Every row gives one point. Examples show where two turns around zero, p and q, send a point. Write where each new point lands after one turn and then the other. Backwards means that the second turn is done in reverse. Each puzzle has new turns, and all numbers are rounded.

Turn p:
[13 34] -> [-8 35]
[12 38] -> [-11 38]
[-43 -2] -> [-34 -26]
[44 -13] -> [44 14]
[-26 -57] -> [10 -62]
Turn q:
[-59 17] -> [-6 -61]
[38 -26] -> [19 42]
[21 9] -> [-13 19]
Where do these land?
q, then p: [29 40] -> [-49 -7]
q, then p: [-1 -53] -> [39 36]
q, then p: [-23 44] -> [-15 -47]
q, then p: [-5 -31] -> [26 18]

Turn p:
[69 16 33] -> [33 58 41]
[7 7 -44] -> [28 -5 -35]
[-41 -30 -15] -> [-16 -49 -10]
[-36 7 26] -> [-45 -4 4]
Turn q:
[-24 -19 -72] -> [61 48 -9]
[-36 26 29] -> [-44 15 -25]
[38 -24 31] -> [-1 -53 11]
[22 17 13] -> [-18 -11 23]
Where do these land?
p, then q backwards: [3 -80 -19] -> [66 -48 11]
p, then q: [11 -3 36] -> [-36 -7 -10]
p, then q: [-22 33 7] -> [-2 39 -11]
p, then q backwards: [8 50 -24] -> [-54 -4 -16]

Turn p:
[32 -21 -7 -12 -7 18] -> [32 6 4 11 -10 27]
[-5 -20 -48 19 -17 -2] -> [-19 40 -13 26 8 24]
[4 -26 -31 6 -13 -17] -> [-12 19 -19 28 -9 20]
[-19 -2 0 10 79 -8] -> [-1 -32 -53 -24 48 -7]
[-6 23 -5 -3 -34 14] -> [-8 25 32 -9 -11 -5]
[10 18 -9 -48 -1 -54] -> [-11 -3 -35 -23 -61 -8]
[-21 -12 34 -21 -21 37] -> [-3 -27 52 -9 1 21]
[19 33 97 44 5 -6] -> [32 -51 37 16 12 -86]
[-13 8 -30 5 10 19] -> [-7 24 -5 -16 23 13]
Turn q:
[39 15 34 42 22 25] -> [24 17 -27 -11 40 49]
[-54 12 14 -16 14 -35] -> [-10 39 47 11 -30 -10]
[-4 -24 -18 -23 -44 -31] -> [16 -37 19 10 -22 -42]
[35 -11 -24 -21 31 -38] -> [3 17 -13 14 34 -54]
[-48 13 -22 22 -27 29] -> [-17 -10 -10 -16 -60 24]
[14 -37 -10 -14 11 1] -> [-10 -15 -11 31 17 -16]
[18 31 25 10 -8 50] -> [-6 -13 -6 -38 21 49]
Where do these land?
q, then p: [-19 -13 -12 17 21 -4] -> [-13 29 9 3 8 -17]
q, then p: [-5 17 24 -40 28 -13] -> [-8 -38 0 -27 9 -33]
p, then q backwards: [-18 -13 12 -33 -30 11] -> [-37 7 20 -11 -21 19]
q, then p backwards: [-13 45 3 34 16 -9] -> [18 25 -45 -23 -7 13]
q, then p: [14 -1 -28 3 -13 -16] -> [-5 10 -23 13 -24 4]
q, then p: [-7 16 45 15 21 -42] -> [43 -2 13 -21 -2 -48]
p, then q: [48 -53 -44 5 -42 73] -> [4 0 -38 -58 49 83]

Turn p:
[40 17 -18 -4 15 -24 49 -17] -> [-16 -22 -13 16 -9 -30 50 -34]
[35 35 -53 -24 14 51 26 15] -> [-42 -68 2 34 -5 -28 12 32]
[10 -16 -29 -36 -57 19 -21 -2] -> [24 -36 -12 -44 3 -27 -15 41]
[22 -42 41 -28 7 10 -25 -48] -> [29 7 30 -35 57 15 35 6]
[-29 -33 2 39 -15 -7 -18 -29] -> [14 7 -10 -38 0 46 -19 -24]
[-20 39 16 42 -3 2 -27 30] -> [-2 28 15 21 -51 28 -24 15]
[-43 27 20 16 40 -39 -28 15] -> [28 45 1 54 -12 28 -22 -17]
[-15 2 30 -38 3 4 60 16] -> [-39 36 -31 12 30 -35 17 11]
[0 -30 -9 33 -4 -16 -15 20] -> [4 3 18 -19 -14 2 -34 -31]
Turn q:
[-4 -9 -16 16 -30 -43 44 -19] -> [21 4 -54 -35 -15 28 1 5]
[21 -17 0 28 61 50 10 9] -> [-51 -25 14 51 -35 -4 22 15]
[-27 12 54 20 20 -22 -26 52] -> [-55 29 5 -20 33 -48 -16 21]
[-17 -13 -22 -5 51 54 -8 -16] -> [-31 -28 17 60 4 18 15 -24]
[-32 6 15 -15 25 77 34 2] -> [-40 -23 7 29 -19 -21 27 -68]
[14 -15 28 4 -55 -28 -25 -2] -> [49 30 -15 -14 11 -34 -12 23]
[-23 -14 -31 15 29 49 -14 21] -> [-38 -5 11 55 -9 10 -25 -21]
[11 25 6 -4 -26 -39 -13 -37] -> [40 26 2 -30 21 18 21 14]
[38 32 -47 10 -22 -10 -10 -8] -> [31 20 29 -11 -29 44 -12 15]
[25 -1 6 -37 -43 -60 14 11] -> [48 -15 -10 -65 6 -9 -21 19]
[-7 -5 8 -32 -10 -30 -5 -13] -> [24 -13 -7 -22 33 -1 0 0]
Where do these land?
p, then q: [-97 11 12 -38 0 -18 -6 -21] -> [-27 10 66 28 -40 59 -25 14]
p, then q: [10 -8 -49 38 -1 -22 21 46] -> [51 33 -31 16 45 9 -3 5]
p, then q: [-27 -11 -14 -25 -8 34 -34 -17] -> [-20 -27 29 30 -7 -18 -28 17]
p, then q backwards: [2 3 10 -38 29 -3 8 8] -> [-12 -16 24 0 8 10 -35 -12]
p, then q backwards: [-64 -12 5 27 28 -31 29 -29] -> [-72 0 -35 23 -20 2 13 -29]
p, then q: [33 -25 22 31 0 -32 -14 34] -> [32 21 8 -31 29 -21 42 1]
q, then p: [36 1 -3 6 -18 -33 34 -16] -> [-11 -23 -2 -15 3 -52 -3 23]
q, then p: [11 -3 9 -18 -20 72 35 14] -> [29 10 -29 -62 -14 10 31 -24]
p, then q: [25 -2 4 -37 0 22 -10 -26] -> [-27 -40 -10 -11 -14 -17 -3 16]
q, then p: [37 41 -12 59 -4 22 -78 -5] -> [-31 59 26 27 -72 13 18 41]
q, then p backwards: [34 6 16 -4 -4 -11 16 13] -> [24 5 -2 -2 -36 6 -8 4]

Turn p:
[-15 20 18 0 31 -27 -29 -37 5] -> [-46 3 8 2 26 -27 -7 -25 -24]
[38 10 -5 -6 -13 8 -1 4 -2] -> [28 4 -11 -5 -13 -25 8 -2 6]
[-19 -20 27 25 -14 14 -17 23 3] -> [17 -29 25 16 23 18 -17 0 14]
[23 21 -19 0 9 15 31 20 -3] -> [30 12 -7 -14 -24 1 14 19 -24]
[-19 -4 -10 -14 11 -27 -24 -25 34] -> [-40 19 -17 3 40 -7 4 -3 5]
[-15 6 -29 -20 -2 -19 -28 -31 -3] -> [-43 6 -33 -2 5 -19 -15 3 8]
[-13 -9 12 -22 37 -10 -27 -17 -15] -> [-37 -7 6 -33 13 -5 -13 -25 -3]
[-37 -2 23 -3 -43 17 -2 28 8] -> [23 7 14 29 10 30 -42 5 22]
[23 -5 -8 7 4 30 31 -10 -3] -> [23 -7 -17 -2 -25 14 26 -11 -13]
[30 -3 -5 -8 -2 -11 38 -4 -12] -> [6 16 4 -6 -37 -4 31 -1 4]
[21 11 -27 15 1 -6 27 -8 -16] -> [0 -3 -10 3 -35 -11 25 18 -15]
[-16 -24 23 26 -19 15 1 55 5] -> [38 -21 37 10 17 32 -12 22 19]
Turn q:
[16 -9 -5 13 -46 13 13 1 -17] -> [1 -6 -3 29 18 4 -36 -5 -27]
[4 13 -1 -55 -4 12 15 -17 -17] -> [12 9 18 -21 12 52 -7 14 -6]
[24 7 14 8 -2 -36 8 -11 -2] -> [7 -16 -11 -19 -14 0 -5 -33 -17]
[19 3 -9 16 18 1 5 -14 -7] -> [13 9 -16 -15 15 -14 2 -10 -4]
[18 6 -10 7 15 5 9 -4 47] -> [3 1 -38 -6 -3 0 -4 -8 39]
[-47 -25 -11 -35 10 -4 2 23 -17] -> [-26 12 18 7 -14 19 34 44 -17]
[19 11 6 1 0 31 -17 12 -2] -> [23 4 11 1 5 -14 -24 15 16]
[19 6 -11 14 -12 -28 -2 15 -18] -> [3 12 -6 1 -21 -13 -15 -18 -30]
[-97 11 0 10 8 34 10 24 11] -> [-13 15 31 66 5 5 65 23 32]
[8 0 -4 15 -2 16 -28 -36 3] -> [-11 0 10 -15 33 -20 -14 -14 17]
[9 -7 9 -4 13 -35 -32 3 32] -> [-23 -15 -5 -29 -36 -16 -2 -9 20]
[9 -15 21 11 3 -6 17 5 -14] -> [15 -23 -9 2 0 -6 6 2 -22]
Where do these land?
p, then q backwards: [17 -3 8 -1 0 24 25 1 18] -> [-1 25 3 1 14 -6 30 2 -10]
p, then q: [-7 11 -29 13 -7 8 -4 1 6] -> [-3 22 -9 10 -9 -17 -3 12 -13]
p, then q: [16 7 8 -22 -9 16 -14 -15 -8] -> [-21 8 -2 -22 6 6 -13 -20 3]
p, then q: [23 -18 -6 -24 -19 -12 65 -11 -16] -> [10 -4 -5 48 11 43 -33 -30 14]
q, then p: [23 -31 5 -17 9 23 -18 -25 -3] -> [-7 10 8 -48 23 9 -11 4 10]
q, then p: [-38 2 -12 -24 -6 3 -14 17 8] -> [22 7 19 28 9 21 -20 4 -13]
p, then q: [-8 9 9 -8 19 11 -12 4 -14] -> [-9 -2 22 -20 5 2 -3 10 -6]
p, then q: [-58 4 7 14 40 2 -12 -10 12] -> [6 8 37 -3 27 -23 41 34 -4]
q, then p: [20 -5 8 48 0 6 -3 21 -3] -> [-24 -10 9 5 -2 -33 26 22 16]
q, then p: [15 11 -12 -16 3 -89 -11 3 -3] -> [-20 20 -36 29 -46 1 -47 -23 32]
q, then p: [-2 12 13 37 -31 6 -1 13 4] -> [-17 -29 9 26 12 -19 21 -2 3]

Turn p:
[6 -57 16 -19 9 -10 -9 -24 -31 33 26] -> [24 -14 4 52 -4 22 28 10 -15 -18 -45]
[-23 -8 14 -24 -13 -4 -2 4 -18 -38 -13] -> [-9 33 -4 -10 7 14 15 -29 -18 19 -16]
[36 27 3 -30 2 -9 8 -21 -53 5 17] -> [21 13 -52 36 35 12 -10 -3 20 -5 -12]
[-49 19 -17 26 9 -61 9 2 -54 1 7] -> [19 37 -41 33 -57 -2 12 5 -4 45 23]
[49 -34 -46 -17 -47 73 23 63 77 20 21] -> [-44 -121 8 -72 33 20 1 1 -13 -33 7]
[25 34 45 38 2 -13 12 2 -6 24 -26] -> [50 23 -2 -22 -18 -10 -27 9 39 -24 5]
[-12 7 15 -22 12 -74 2 -22 15 -11 -10] -> [9 37 7 39 -27 8 -38 -35 -28 -4 14]
[-17 -16 0 14 -13 -15 30 -38 -28 -13 -29] -> [29 39 -18 -4 -3 -15 12 14 -45 2 -4]
[10 -22 -4 14 12 75 20 85 63 -32 28] -> [-43 -64 42 -71 20 17 54 -23 27 -18 45]
[-16 -23 -41 -26 58 -7 16 -40 -17 -4 -7] -> [16 4 14 59 34 -11 18 12 -41 29 25]
[18 0 -16 38 1 -7 -33 -28 -8 -31 22] -> [-39 33 -7 17 -3 5 4 45 8 -19 9]
[-17 27 9 16 9 -44 -44 17 -34 3 -67] -> [28 54 13 -8 -30 22 -43 16 18 59 -7]
[-10 45 22 -10 -43 97 -33 -1 94 44 31] -> [-62 -74 35 -48 14 -83 -26 -21 51 -31 -47]
Turn q:
[20 -4 46 5 -30 -13 43 25 -2 -56 54] -> [26 5 6 50 -43 -40 29 41 -9 -50 -19]
[-34 -55 35 39 -50 -27 -38 39 -25 -56 47] -> [8 22 45 87 -28 -25 10 31 79 -8 8]
[-8 -46 -7 0 -22 -8 26 9 34 40 -2] -> [-20 -42 28 13 4 44 -12 29 -12 -7 5]
[-27 28 -54 9 -7 -41 20 -27 30 6 -18] -> [-33 -53 -51 -6 -13 3 -1 2 -4 42 12]
[14 -38 -15 -9 -54 59 -12 -28 39 22 -49] -> [-41 -32 25 -34 4 69 18 -38 24 -46 -1]
[-33 12 -15 70 5 -16 31 -31 -11 30 -46] -> [11 -59 -41 8 61 5 13 -7 12 22 42]
[39 -10 8 -24 24 -41 48 42 26 3 -8] -> [7 -6 7 32 -10 17 12 21 -78 14 -32]
[-13 26 16 -17 39 0 17 0 2 -17 26] -> [15 29 -32 1 -12 -21 -22 15 -27 -7 6]
[-27 35 2 6 26 37 -23 -13 4 6 56] -> [-1 42 -24 -43 -1 -24 -24 36 21 -12 26]
[57 43 22 -17 40 -42 -13 1 15 38 46] -> [-27 29 7 -27 25 -54 -5 41 -59 21 -41]
[-23 11 -11 -25 23 53 -39 -26 23 -50 -54] -> [-19 47 -48 -16 -15 41 -3 -70 21 -15 12]
[58 32 -20 -27 35 18 1 56 -43 -4 -31] -> [57 37 19 -34 -8 5 36 -34 -47 39 -25]
[14 -53 -47 2 13 34 -14 -43 -45 35 -37] -> [29 -30 14 -40 45 47 -32 -41 40 11 -31]
[-37 19 39 -12 -43 -14 -45 -5 -48 2 17] -> [-9 9 41 10 -10 -67 -19 -25 36 -4 35]
Where do these land?
q, then p backwards: [-71 -36 36 23 -65 -14 14 -17 -9 28 8] -> [41 24 -26 9 63 0 -5 4 63 34 43]
q, then p: [48 4 5 35 -10 -54 -43 -15 53 25 52] -> [43 -3 36 -23 -57 0 6 -46 -6 70 29]
p, then q: [-10 7 -23 -20 30 -11 32 0 -33 -40 22] -> [29 -21 -34 -34 14 -12 -10 46 6 7 -1]
p, then q backwards: [41 21 -41 -8 54 -20 35 7 0 -11 -5] -> [-67 -5 21 36 19 8 20 13 -7 27 -24]
q, then p: [-65 -28 63 31 -15 45 18 26 -14 18 12] -> [-56 13 3 6 -4 22 40 -13 59 -60 34]
q, then p backwards: [5 9 -48 22 32 36 1 -6 -32 -38 -27] -> [2 20 33 -12 -11 -2 32 41 -62 4 -10]
q, then p backwards: [52 42 -49 -6 6 26 29 1 -24 5 13] -> [-23 -23 16 21 -47 33 36 24 -22 21 -36]
q, then p: [4 10 3 -18 -29 -7 -43 -8 95 4 7] -> [-18 7 -7 -25 -34 -50 38 -45 -16 61 -12]
q, then p: [-37 22 55 45 -16 -14 41 -2 -28 18 -31] -> [-3 9 -7 54 -20 28 47 22 1 -47 44]
p, then q: [6 -33 -40 -27 12 5 1 61 -14 -3 -71] -> [29 26 59 -57 33 18 -38 -1 -24 -29 -5]
p, then q: [31 -34 46 0 -35 -2 -14 -30 41 -1 6] -> [9 29 -22 39 -21 -8 16 -63 16 -17 3]
p, then q backwards: [-8 -13 -48 -71 70 15 -25 -7 -30 13 -36] -> [-1 -43 -2 42 37 -70 -8 39 -28 43 -40]
p, then q: [3 29 41 -7 -33 -5 -47 -12 -5 -18 50] -> [-42 -13 -56 9 -16 18 16 -28 18 8 42]
